Every row gives one point. Two turns around zero, p and q, are shown by what they do to some points. Write where each new point lands after one turn and then the other. Backwards means that the second turn is done in reverse. Each puzzle has new turns, and all numbers are rounded.

Turn p:
[-1.7 -1.2 -7.9] => [-4.5  1.7 -6.6]
[ 2.3 -0.2  1.6] => [ 2.3 -1.5  0.5]
[0.2 2.4 3.5] => [2.4 1.1 3.3]
[-0.7 -1.1  2.9] => [-0.2 -1.5  2.8]
Turn q:
[-1.7  2.8 -3.1] => [-2.9  0.7 -3.4]
[-1.3 -0.3 -0.6] => [-1.1 -0.9 -0.2]
[-2.2 -2.1  1.1] => [-1.2 -2.1  2.2]
[ 4.9 -0.6  7.0] => [5.3 3.8 5.5]
[ 0.3  0.2 -4.5] => [-0.2 -1.5 -4.2]
Where do these land?
p, then q: [-2.4 -1.1 -5.8] => [-4.9 -1.8 -3.6]
p, then q: [ 4.3 -1.3  4.9] => [ 5.9 -1.1  2.8]
q, then p: [0.3 0.2 1.7] => [1.2 0.3 1.2]
q, then p: [-6.9  0.6  1.1] => [-5.2  0.9  4.6]
q, then p: [ 2.5  1.7 -0.7] => [ 1.7  1.6 -2.1]
p, then q: [ 2.2 -0.2 -1.3] => [ 1.3 -1.0 -2.0]

Turn p:
[0.3 0.6 3.5 0.2] => [ 0.6 -0.9  3.2 -1.3]
[-7.2  0.0 -0.7 -3.7] => [-6.6 -0.4 -2.1 -4.2]
[-2.3  3.6  0.9  3.7] => [-2.1  4.0  3.5  0.6]
[-1.1 -1.6  3.4 -1.3] => [-0.9 -3.1  1.9 -1.8]
[ 0.8 -1.6 -3.6  1.7] => [ 0.0  0.5 -2.6  3.5]
[ 4.6 -1.1 -1.5 -4.8] => [ 4.8 -2.0 -4.0 -1.9]
[ 4.8  0.2 -2.0  4.1] => [4.0 2.0 0.2 4.9]
Turn q:
[ 1.3  1.7 -0.6 -3.9] => [ 1.4  3.5 -0.3 -2.4]
[-2.2  1.8 -1.2  1.9] => [-2.9  0.3 -1.5  1.6]
[ 0.6 -0.9 -3.0  0.4] => [ 0.2 -1.2 -2.7 -1.1]
[-2.4 -5.6  0.2 -4.4] => [-0.8 -2.5  3.2 -6.3]
[2.6 3.0 4.5 5.9] => [2.0 0.0 1.3 8.1]
Where do these land?
q, then p: [ 1.8 -3.9 -0.6  0.5] => [ 1.8 -3.5 -1.6  0.9]
p, then q: [-5.7 -0.6  5.4 -1.5] => [-3.2 -0.2  6.4 -3.7]
q, then p: [ 0.6  2.1 -2.3  2.3] => [-0.9  2.3 -1.7  2.5]
q, then p: [-0.2  2.0 -4.1 -4.8] => [ 0.3  3.2 -3.9 -4.3]
p, then q: [3.6 0.4 1.7 3.4] => [ 3.2 -0.5  1.2  3.9]
